Each wall is flat, endless, passes through zero and stands at right angles to its row. A trip goes straight from one point to another. Which walls does it cross, in order?

Walls:
(1): [  6 -44]
(2): [-6 18]
(3): [-3 29]
(4): [  4 -22]
(5): [-22  32]
(6): [-37  -5]
Trips:
[-6 -8] to [ 24 -18] => 6
[ 4 72] to [-31  82] => 6
[-18  83] to [ 8 48] => 6
[ 7 -5] to [ 34 -20] => none

Walls:
(1): [ 83 -35 -30 -13  31  30 -50  38 -26]
(2): [-48 -38  51 -49 -14  -9  -1 -14  -5]
(3): [ -7  18 -46  29  -2  30  17  -5 -21]
(4): [ 15  -1 -25   6   6   1 -18  21 -20]
(5): [ 10 -30 -14  60 -22  -6 -16 -42  11]
(6): [-14  -8  22  42 -26  61 -10  25  11]
(7): [ 41  52  17   9 -44 -32  44  19  33]
Trips:
[ -9 -19  29  -6  22 -15  11  32  23] to [  7  -8 -34 -48  -4  -7 -29 -31  70] => 6, 1, 7, 5
[ 16  38  -1   5  -7  23 -32  34  -1] to [ -1 -11 -34   1 -56  21  49  22 -80] => none
[ 26   0  41 -28 -22 -12 -52   6 -14] to [  4 -23  22  -9  22 -18  34  12  18] => 4, 1
[  5 -10 -19   7   1  30   7 -45  45] to [ 26  35  21 -39 -13  45 -44   8  58] => 7, 1, 3, 5

Walls:
(1): [  0 -23  51  18   2   3  13  50  27 -11   1   6  48 -44  66  55 -28   9
  21   3]
(2): [-19  -9 -23   3  15  -8 -55  30 -15 -21 -38  56  44 -18  34  56 -37  -9
 -24 -28]
(3): [  4  21   3  69   4 -21   6  -1  13 -71 -41   1 -16 -28 -25  -6  -1  33
   6   6]
(4): [-50  22 -57  11   2  59  13 102 -42 -44 -23  22  58 -14  14  19 -21   6
  24  13]
(5): [ 11  19 -38   6 -83 -11   7  19   0   8 -19  13  41   0   2 -13  27 -14
  31 -36]
(6): [  9 -16 -27 -50 -16 -17   3  30  16  10   7  27 -16  20  -5 -29  16  18
 -28 -44]
Trips:
[  8 -87 -23 -26  13 -40  27 -27 -12   4   1 -26 -15  61  28 -34  -3  -3
  42 -42] to [ 56 -13   8  17  22  38  14  10  21  20  51  37   8 -51 -11 -55  62 -12
  52   8] => 1
[ -2  40 -11  31 -10   8 -10  -2   3 -29   7   9 -21  -4  -9 -24  13   3
  11  16] to [-50  40  -4  80 -30 -23  25 -45  -4  43  17 -44 -24 -22  16  -5 -22 -18
  19  -5] => 4
[-13   8  16  -8 -61   9   7 -24 -10 -36  53  40  49  40 -10 -14  16  -5
  42 -12] to [-15  17 -26  77 -16  29  -3  69  -3 -37  23  -3  16  -1 -36   7  -9 -13
 -17 -40] => 3, 1, 2, 6
[  1 -17 -22  33 -13  47  24  35 -45 -56  -3 -32  15  -3 -37   1   3   9
 -32 -43] to [-48  15  21  -2  33  -8 -20  -6  -9   9 -39 -50  44 -31  27 -23  12  13
   8  17] => 6, 1, 5
[-38  18   7 -32 -10  17 -88  -7  45  77  67 -14  20 -10  46 -49  19  11
 -13 -83] to [ 22  75 -19  59  36  13   5  18  60 -12 -43   3   8   7 -50  -8  19 -23
 -34  45] => 2, 3, 6, 4, 5
[-31   5 -52 -40 -58  24  -9 -34  13  -1 -71  -3  50 -29 -50  17  11 -16
   1  13] to [ -5 -31  -2 -14 -26 -49 -36 -19  -6  66  11  -3  29 -41 -37 -32   2  16
  15  -6] => 3, 6, 4, 2
[  2 -26 -18   9 -19  -6  20  -5 -30 -11  39  32  -1 -12  47  14 -43 -12
 -21 -33] to [ 18 -45   6   2  16  14 -60  34 -20  -3  49  38  -1   0  -9  15 -22  31
  -9  32] => 5

Walls:
(1): [-20  24   4 -36   1 -47  20  23 -20 -15 -28  10  25   5   4  25   5   2
  -2  15 -25   8 -44   0  54  22  -2 -86 -60  -1  28 -10 -29  32  11   7
  -9  63  79  57   2 -20   6  59  23  -2  18   3]
(2): [ 40  18  26  18 -16   5 -18 -27  61 -19  18  31  38 -64  10 -17 -17   3
  16  22 -42  39 -10   1  10 -46 -62   7 -63  23  -4 -27  38 -48 -12 -57
  -5 -18 -12  72  10  -9 -64  11 -19  47 -43   4]
(3): [ 28 -15  27  -2  34  20 -33 -46   1  -2  17   5  17 -25   1 -28  -2  17
 -27  10   7 -30 -18  13   5  17 -12 -16   8  15 -15  -1   8  98   3  -6
  14 -27 -11  12   0   2  -3 -13  -5  40   0  48]
(4): [  1  52  25   8 -51 -70 -23 -27  21 -37  31  26  40 -23 -14 -44  -3  35
   3 -24  -4   5 -11  32 -24   1 -47 -76  29  26  -2  25 -51 -33  26 -43
 -18  18 -25  11  52 -37 -13 -50 -24 -12   8  -4]
(5): [ -6  24  16  -7 -17   8  31 -34  -8 -66  16 -16  10 -29  -5 -18  43 -24
  13   7 -58  -4 -11 -13 -25  11  28  -5 -54 -10 -11  21  -9 -31 -11 -25
 -10   7  -3  -1 -13  85   7  48  20  87  15  14]
(6): [ 12 -17  31  74  14 -60  19  19  -9  -1 -41  -5  -6  39  -6 -29  10  12
  -5  33  88 -41   7 -15  -2  -5  17 -24  45  38 -21 -48  13  13 -31 -15
   7   8  19  -8  12 -80 -33  -9  65  35  74 -59]
(7): [  0  -5  38  -6  -5  35 -26 -21 -40 -39 -38 -14  39 -28  16  -8 -12 -32
 -33  58   4 -73 -48 -11   4 -55 -32   9 -19 -20 -21   0  50  -4 -16 -23
   6  -9   2  29  47  46  35  16 -20  23 -27  14]
(8): [ 13  -5 -21 -68  28  15  -6  -9 -40 -43  20  15  13 -79 -17  -3  46 -39
 -15  30   5 -25  -6 -24  35   8 -46  -6 -34  15  11  23 -65  32 -35  62
 -49  62  20 -26 -49  46   5   5 -17 -18   3 -14]
(9): [ 11  33  -8 -12 -31   1  15 -18  48   8  -5 -11 -20 -13   7 -14  -7  44
 -18  10  -4 -22  28   1 -56 -44  18  44  -3 -14  20  -8  30  28 -25  33
   7  -5 -50  -3  10 -14 -13 -51 -48  11  75  46]
(10): [-23 -19  -3 -32 -23  25 -10 -70  75  15  -1   5 -19   0  -2 -44 -22  34
 -31  18  39 -11  19   8  -1   8  11  -5  -5  12  20  25  -2  -8  -6  43
   4 -23   7 -34  43  57 -22   8  12  58  37   3]
(11): [-37  -5  23 -11  48   9 -39  -6 -32  32  14  18   6 -20  19 -56 -10 -12
  13  -5 -58  14  20  23 -23  11 -14 -12   6  47 -38 -15  13  40  20  -1
  13  -5  14 -18   1 -10  -1 -10 -13  -4  33  -1]
Trips:
[ 14 -45 -17 -36 -18  74 -55 -38  -1 -27 -30   2  27  21 -23  31 -26   2
   2  41   5  57 -36 -19 -20   2  21  27   0  56 -36  30 -45  12 -51 -30
  50 -46 -17  11 -50  -2 -10  55 -35   3   2   0] to [-13  55  -1  20 -29  35   2 -38   5 -27  18 -70   7 -11  -5  47  13  -6
  -1  29  -4 -29 -37  17  12   1 -60  19  31  29  19  -2  -8 -26  31   1
  -6  26 -20  14  57  28   9  10  77 -38  -7  15] => 11, 4, 3, 1
[ 21 -64  -3   1 -26  28 -31  28  11  12 -46 -55  -9 -23  -3 -22 -38  19
 -16  12 -17 -39 -17  18 -13   6 -42   9  15   9 -42  22  10   4 -13  -4
 -23 -32 -31 -19  56  34  17  63  -3 -33   5  20] to [ -1  -8  -7   2  46  10 -31 -50   4  -1  37  55 -16  19  12  28  22 -56
 -20 -25 -12  17  -8  -5 -57   3 -59  54  36 -47   3 -21 -46 -32 -19  28
 -56 -15  15  53  31 -24  -1  57  24 -16  -3 -15] => 9, 2, 8, 3, 10, 11, 7
[  7 -18   4 -39  32 -20 -26  42  15 -13   8  -5 -18  -5 -39  15  28  -6
 -30 -15   2  57 -45 -15 -31   9  31 -54  48  48  23  11  75  77  33  -5
  25 -23 -10  18 -94 -32  17  21 -44  24 -72  23] to [ 42  32 -17 -10   4   8 -40  20 -26 -38 -26 -11 -14 -33 -24 -21   0 -44
   1  14  18   7  12  -7  18  35 -17  -8 -15 -34  13  -5 -30  26 -12  11
  24  -6  -5  52 -16 -11  13 -72 -22  52 -41  28] => 8, 2, 7, 11, 4, 5, 9

Walls:
(1): [ 30 -44  -9  39   5   2 -68 -40 -16 -24  76   0  -6  43  10  23   2  49
  16 -12 -33  56  27  45 -43 -38  29  48  46  23  34  48  15 -35 -29 -23
  66 -31 -32  14  21  12  16  23 -17 -10   4  -8]
(2): [  8  56 -21   7 -31  32 -42 -17 -21  -4  25   3  21  16  67  -4  12  18
 -34 -18  20 -56  21 -55   4  60 -33 -63  -6  -3   2  -3  12 -14 -22 -27
  61  10   1  26  10  47  24  28 -13  39 -23   3]
(3): [-10 -19  -1 -17 -10   8 -38  14   0   4  16  -4 -14  -2   2  16 -13 -26
   3 -27  -3  19  -8  28  -4 -46 -33  19  -2 -55   3  33 -26  32 -10 -26
  17  12  -2 -48  18 -28   5  16 -13 -53  11   2]
(4): [-38  -1   7   6 -70  -6  38 -17 -10  44 -65   0  -5  52   7  -6   1  51
  13  38 -15 -23 -18  38   7   6   7  75 -37  12 -30  25  -5 -20  38 -14
   3 -36   1  57   6  17  -4  -4   0  82  -5  63]
(5): [-27  -1   1 -14  -2  -9 -21  23 -15  -1  -8  15 -11 -24  -7  19 -55  -7
 -16  10 -18   3 -16  31  21  14  10  -7  11  44 -16   4  -4   4  12 -29
  21 -17 -24  36  23 -19 -18 -74  14 -21  -1 -33]
(6): [-41 -31 -11  -2  12  45  44  -5 -21 -12  -9  -6 -44 -30  18   6  19  25
 -24  45 -12  45   6 -43 -62 -49   4   6 -26   2   6 -27  41 -21  19 -59
 -71 -26  -7   4 -42 -21 -11  29 -72  19 -80  32]
(7): [  3  25 -11  -1 -69  14  17  32 -63  16  27 -29 -65   3  45   5 -14 -60
  21 -33 -31 -29 -17  -8 -11  25 -39  12 -42 -33 -31  26  28  13  33  -1
 -18   4   3   0 -13 -30 -11   3   3  14 -37  31]
(8): [-67  47  15 -11  -1 -20 -36   2   6  20 -19 -79 -17 -25  41  -3  55  41
  12 -60 -43 -81  27 -21   9  -6  -7 -42   3   0  12 -22 -12  -6  13 -13
 -40 -28  -8 -41  12 -47  34   0  -1  22  19  53]
(9): [-28  36  -4  -8  33  -3  12  -1  43 -12  13 -23   4  37 -37 -29  17  10
   0 -43   0  16 -33 -46  38   4 -55  -1  26 -10  35 -32  40  27  -8 -54
 -30  -6 -23 -15  23  -3  44   1 -59  -1  -5  -8]
(10): [  1 -17  71   6  -3  10 -11 -11  21  19  75  43  52 -15 -12 -49  29 -22
  33 -13 -15  -3  17  -6 -10   9  29 -26   8   2 -42 -16   8  76  23  -3
   7   5 -24  28   8  27   5 -32  -1   6  -1 -13]
(11): [ -8  25 -15  32  27 -45  30  11  78   5   2 -49  -5  25 -58  28  19  32
  62 -12  56 -12 -48 -41  34   0  14  26 -13  42  75  -4  65 -20  -8   1
  25  18  10  39  -8  16 -39 -75 -44   3  16 -16]
Trips:
[-28  56 -21  -1  -6   2  -3  -4  -7  12  -3  -4 -41 -33  -4   2 -13  -6
 -44  29 -37   0 -54   0  18 -22  -9  -5   8 -18 -35  -1  22 -58 -11 -10
  40   5  48   4  22 -25  22 -21 -16 -21   8 -50] to [-54 -39  41  -7  50 -35 -20 -23 -30 -17  -4 -10 -55 -36  30 -16 -15 -28
 -13   3  19 -27 -64  73 -10  16 -39  45  16 -26  34 -93 -23  -4  57  10
 -26  35  16  -5   6  74  14 -43 -18 -14  -7  18] => 2, 11, 4
[-63  18 -28 -32   6  22  16  20  15  45  17   3  -5  51  14 -40 -71 -66
 -40   3  16 -46  29  -8  25 -54   5 -39 -38  72 -28 -12 -30 -29 -11   3
  16   6   6 -45  -6  27 -27 -21  51  -7 -57  19] to [-32 -45  26  -8   5 -41  31  -7  62 -21 -41   0  -1  28  16   7  11  28
 -12 -50  10  -7  22   0 -27 -38 -15 -21  -5 -12 -45 -31  11 -25 -22   5
  -1  36 -30 -48 -13 -12  12  12 -40   5  19 -15] => 4, 6, 3, 7, 9, 5, 2, 11
